Each row is a point. The last column is the point's height on a tilted bowl or saddle (a function of degree 2), plus a little noise. Count its main directions that bend up, bend down and stay straight.

Points (11 x 3)
[[-0.58  0.35 -0.40]
 [-0.12 -0.04 -0.26]
 [-0.30  0.44 -0.20]
 [ 0.52  0.75 -0.78]
 [-0.33  0.62 -0.07]
 [ 0.31 -0.31  0.20]
 [-0.05 -0.49 -0.01]
 [ 0.55 -0.57  0.83]
 [-0.03  0.23 -0.25]
 [ 0.12  0.53 -0.29]
 [-0.08 -0.27 -0.18]]
Directions: 1 up, 1 down, 0 straight

Points (15 x 4)
[[ 0.26 -0.29  0.12  0.12]
 [ 0.45 -0.02  0.43  0.30]
 [ 0.90  0.33 -0.34  0.71]
 [ 0.31  0.92 -0.14  0.64]
 [-0.17 -0.01  0.21  0.02]
 [ 0.51 -0.81  0.55  0.77]
 [-0.21 -0.28  0.40  0.12]
 [ 0.20  0.22 -0.14  0.10]
 [ 0.93 -0.35 -0.31  0.74]
 [ 0.39  0.29  0.00  0.21]
 [-0.60  0.31 -0.27  0.17]
 [-0.44  0.20 -0.30  0.06]
 [-0.21 -0.20  0.07 -0.03]
 [ 0.44  0.11  0.36  0.27]
 [-0.22  0.28  0.58  0.30]]
Directions: 3 up, 0 down, 0 straight

Points (15 x 4)
[[-0.97 -0.20  0.45 -0.67]
 [ 0.44 -0.21 -0.27 -0.75]
 [-0.37  0.08 -0.12 -0.10]
 [-0.32 -0.37  0.37 -0.28]
 [-0.08  0.51  0.42  0.09]
 [ 0.24 -0.22 -0.83 -1.00]
 [-0.21  0.21  0.01 -0.12]
 [ 0.04 -0.46 -0.47 -0.20]
 [-0.59 -0.18 -0.59  0.04]
 [-0.35  0.47 -0.59  0.20]
 [ 0.21  0.33  0.05 -0.26]
 [ 0.10  0.25  0.25 -0.27]
 [-0.84 -0.05 -0.01 -0.09]
 [-0.94  0.09 -0.22  0.11]
 [ 0.11  0.32 -0.17 -0.24]]
Directions: 1 up, 1 down, 1 straight

Points (22 x 5)
[[ 0.36  0.24  0.55  0.38 -0.34]
 [ 0.19 -0.10 -0.23  0.68 -0.23]
 [ 0.16 -0.41 -0.22  0.35 -0.22]
 [ 0.32 -0.57  0.49  0.26 -0.37]
 [ 0.22 -0.01 -0.56 -0.80 -0.84]
 [ 0.91  0.43 -0.20 -0.25 -0.18]
 [-0.18 -0.23 -0.04  0.07  0.05]
 [-0.38  0.26 -0.18 -0.05  0.02]
 [-0.15 -0.17 -0.66 -0.17 -0.46]
 [-0.17  0.59 -0.03  0.05 -0.16]
 [-0.62  0.29  0.41 -0.07 -0.03]
 [ 0.29 -0.62 -0.15 -0.55 -0.61]
 [ 0.15 -0.01 -0.25  0.22 -0.13]
 [-0.03 -0.53  0.38 -0.76 -0.63]
 [ 0.02  0.07 -0.43  0.73 -0.15]
 [-0.61 -0.91  0.10  0.15  0.10]
 [ 0.35 -0.84 -0.50  0.05 -0.88]
 [-0.67  0.12  0.35 -0.39 -0.25]
 [ 0.26  0.38  0.51  0.30 -0.29]
 [ 0.19 -0.10  0.33  0.07 -0.09]
 [ 0.63 -0.39 -0.16 -0.42 -0.37]
 [ 0.49 -0.73 -0.13 -0.14 -0.58]]
Directions: 1 up, 3 down, 0 straight

Points (26 x 5)
[[ 0.75  0.09 -0.18  0.23 -0.31]
 [ 0.12 -0.25  0.41  0.71 -0.61]
 [ 0.07  0.70  0.27  0.26 -0.35]
 [-0.29  0.17  0.24  0.51 -0.21]
 [-0.42  0.37 -0.71  0.02 -0.22]
 [-0.63 -0.22  0.28  0.18 -0.03]
 [ 0.08  0.01  0.34 -0.07 -0.24]
 [-0.29  0.61  0.07 -0.66 -0.46]
 [-0.37  0.47 -0.35 -0.12 -0.15]
 [ 0.17 -0.63  0.50 -0.84 -0.83]
 [-0.57  0.04 -0.22 -0.56 -0.07]
 [-0.09  0.15 -0.53 -0.18 -0.07]
 [-0.28 -0.17  0.18 -0.25 -0.04]
 [-0.54 -0.99 -0.03  0.38 -0.51]
 [ 0.46  0.24 -0.13 -0.13 -0.23]
 [ 0.01  0.46  0.13  0.29 -0.18]
 [-0.90 -0.06 -0.19  0.52 -0.25]
 [-0.10 -0.55  0.30 -0.25 -0.26]
 [ 0.20 -0.53 -0.62 -0.21 -0.30]
 [ 0.04  0.64 -0.02  0.42 -0.22]
 [ 0.04 -0.50  0.15 -0.04 -0.26]
 [ 0.02 -0.11  0.35  0.83 -0.57]
 [ 0.08 -0.57 -0.58 -0.41 -0.31]
 [ 0.45 -0.48  0.08 -0.46 -0.56]
 [ 0.48 -0.19  0.48 -0.18 -0.64]
 [ 0.53 -0.33  0.54  0.38 -0.85]]
Directions: 0 up, 3 down, 1 straight

Points (44 x 7)
[[-0.48 -0.55  0.49 -0.40  0.00  0.36 -0.10]
 [ 0.24  0.41 -0.01  0.41 -0.28 -0.29  0.17]
 [-0.24  0.49 -0.85 -0.32  0.13  0.18  0.35]
 [-0.14 -0.71  0.09  0.56  0.14  0.38  0.70]
 [-0.05  0.58 -0.05  0.21  0.11  0.33  0.18]
 [ 0.12  0.19  0.21  0.07  0.05 -0.40 -0.05]
 [ 0.29 -0.52 -0.07 -0.26  0.31  0.68 -0.16]
 [-0.06  0.24  0.03 -0.17  0.03 -0.02 -0.23]
 [ 0.01  0.02  0.23  0.29  0.01 -0.01 -0.01]
 [ 0.25  0.67 -0.06 -0.24  0.87  0.43  0.28]
 [ 0.66 -0.34  0.43 -0.06 -0.57  0.09 -0.01]
 [-0.14 -0.01 -0.52  0.37 -0.06  0.48  0.39]
 [ 0.34  0.58 -0.64 -0.75 -0.54  0.33  0.24]
 [ 0.69 -0.30 -0.64  0.77 -0.24 -0.18  0.29]
 [-0.06 -0.16  0.14  0.45  0.38  0.30  0.29]
 [ 0.17  0.19  0.10 -0.35 -0.05  0.08 -0.39]
 [ 0.05  0.74 -0.28  0.57  0.30  0.70  0.76]
 [-0.47  0.49  0.41 -0.27 -0.13 -0.70  0.48]
 [-0.34 -0.12 -0.32  0.01  0.31  0.27  0.14]
 [-0.02 -0.36 -0.35  0.34  0.09 -0.14  0.25]
 [-0.04 -0.54  0.32  0.21 -0.02  0.29  0.14]
 [-0.81  0.32  0.10  0.00 -0.26 -0.21  0.66]
 [ 0.13  0.60 -0.38 -0.40 -0.35 -0.40  0.25]
 [ 0.47  0.37 -0.57  0.65 -0.08 -0.19  0.18]
 [-0.32 -0.82  0.33 -0.44 -0.78  0.24  0.58]
 [ 0.68  0.16  0.52  0.03 -0.49  0.10 -0.08]
 [-0.20  0.10 -0.39 -0.42  0.42 -0.12 -0.15]
 [ 0.15 -0.05 -0.62  0.34 -0.02 -0.26  0.22]
 [-0.02 -0.35  0.06 -0.90 -0.60  0.90  0.18]
 [ 0.08 -0.34  0.70  0.10 -0.72  0.05  0.44]
 [ 0.16 -0.73  0.01  0.07  0.65  0.60  0.30]
 [ 0.04 -0.28  0.66 -0.13 -0.80 -0.12  0.42]
 [ 0.11  1.05 -0.14  0.33 -0.23 -0.36  0.71]
 [ 0.31  0.12  0.48  0.00 -0.20 -0.43  0.02]
 [ 0.56 -0.08 -0.34  0.19  1.27 -0.71  0.89]
 [ 0.42 -0.56 -0.33 -1.04 -0.87 -0.69  1.39]
 [-0.12 -0.37 -0.14 -0.29 -0.10 -0.24 -0.11]
 [ 0.77 -0.49  0.08 -0.26 -0.42  0.57 -0.16]
 [ 0.07 -0.07 -0.38  0.39  0.31 -0.08  0.14]
 [-0.49 -0.30  0.17 -0.20  0.03 -0.27  0.00]
 [-0.34  0.03  0.51 -0.43  0.11  0.43 -0.22]
 [ 0.44 -0.59  0.20  0.36  0.20  0.20  0.03]
 [ 0.03  0.16  0.08  0.03 -0.22  0.05 -0.15]
 [ 0.44  0.62  0.30 -0.16 -0.52 -0.41  0.27]]
Directions: 5 up, 0 down, 1 straight

Points (46 x 7)
[[-0.13 -0.05  1.13  0.35  0.06  0.29  0.07]
 [-0.44  0.42  0.49 -0.06 -0.28  0.41  0.12]
 [ 0.73 -0.76 -0.43  0.43 -0.18  0.12 -1.01]
 [ 0.48  0.19 -0.07  0.54  0.71  0.29  0.20]
 [ 0.25  0.18 -0.13 -0.26 -0.16 -0.26 -0.22]
 [-0.75  0.42  0.08  0.01 -0.55  0.27  0.01]
 [-0.22 -0.05 -0.58 -0.13  0.70 -0.09 -0.11]
 [-0.64  0.36 -0.73 -0.41 -0.44 -0.15 -0.26]
 [-0.39 -0.49  0.48 -0.32  0.60 -0.32 -0.14]
 [ 0.32 -0.19 -0.37 -0.36  0.63  0.03 -0.28]
 [ 0.37  0.41 -0.41 -0.01  0.62 -0.44 -0.41]
 [-0.76  0.14 -0.49  0.02 -0.23 -0.25 -0.18]
 [ 0.52 -0.58  0.03  0.14 -0.53 -0.06 -0.64]
 [ 0.22  0.00 -0.55 -0.52  0.25 -0.56 -0.70]
 [-0.22  0.12  0.00  0.02  0.40  0.37  0.37]
 [ 0.71  0.20 -0.19 -0.22 -0.47  0.64 -0.38]
 [-0.04  0.64  0.80 -0.17  0.57 -0.32  0.16]
 [-0.09 -0.42  0.18 -0.05  0.32 -0.42 -0.19]
 [ 0.29 -0.73 -0.57 -0.04  0.39 -0.19 -0.77]
 [-0.23  0.54 -0.37  0.67 -0.01  0.12 -0.02]
 [-0.48 -0.33 -0.89 -0.46 -0.01 -0.65 -0.87]
 [ 0.14 -0.12 -0.29 -0.15 -0.11  0.24 -0.05]
 [-0.46 -0.27  0.28 -0.30  0.19 -0.79 -0.46]
 [-0.02  0.19 -0.05  0.15  0.29 -0.15  0.08]
 [-0.05  0.28  0.10 -0.40  0.34  0.05  0.14]
 [ 0.33  0.80  0.26 -0.32  0.33 -0.02  0.07]
 [-0.29  0.10 -0.03 -0.12 -0.07  0.44  0.25]
 [ 0.77  0.25 -0.01 -0.34  0.31  0.67 -0.19]
 [-0.63 -0.12 -1.10 -0.51 -0.14 -0.58 -0.85]
 [-0.20 -0.20  0.94 -0.29 -0.25 -0.04 -0.10]
 [-0.15 -0.03  0.51  0.47 -0.30  0.37  0.10]
 [-0.15 -0.26 -0.14 -0.05  0.04  0.48  0.20]
 [-0.19 -0.12 -0.12 -0.43 -0.08  0.20  0.06]
 [-0.64  0.10  0.39 -0.23 -0.64 -0.26 -0.24]
 [ 0.11 -0.12  0.78  0.68  0.43  0.46  0.35]
 [-0.13  0.26 -0.01 -0.24 -0.17  0.05  0.09]
 [-0.31 -0.58 -0.08 -0.15  0.20  0.19  0.04]
 [-0.30 -0.19 -1.35  0.11 -0.38  0.41 -0.34]
 [ 0.11  0.09  0.30  0.01  0.11  0.11  0.19]
 [ 0.28  0.33  0.11 -0.01 -0.45 -0.40 -0.30]
 [-0.31  0.21 -0.30 -0.12 -0.68 -0.05 -0.14]
 [ 0.77 -0.28 -0.97 -0.06 -0.36  0.09 -1.23]
 [-0.02 -0.01  0.50  0.84  0.30 -0.55 -0.30]
 [-0.39 -0.59  0.30  0.59 -0.20  0.12 -0.11]
 [-0.24  0.68 -0.35 -0.60  0.48 -0.30 -0.27]
 [ 0.15  0.56  0.29  0.51  0.34  0.46  0.35]]
Directions: 0 up, 4 down, 2 straight
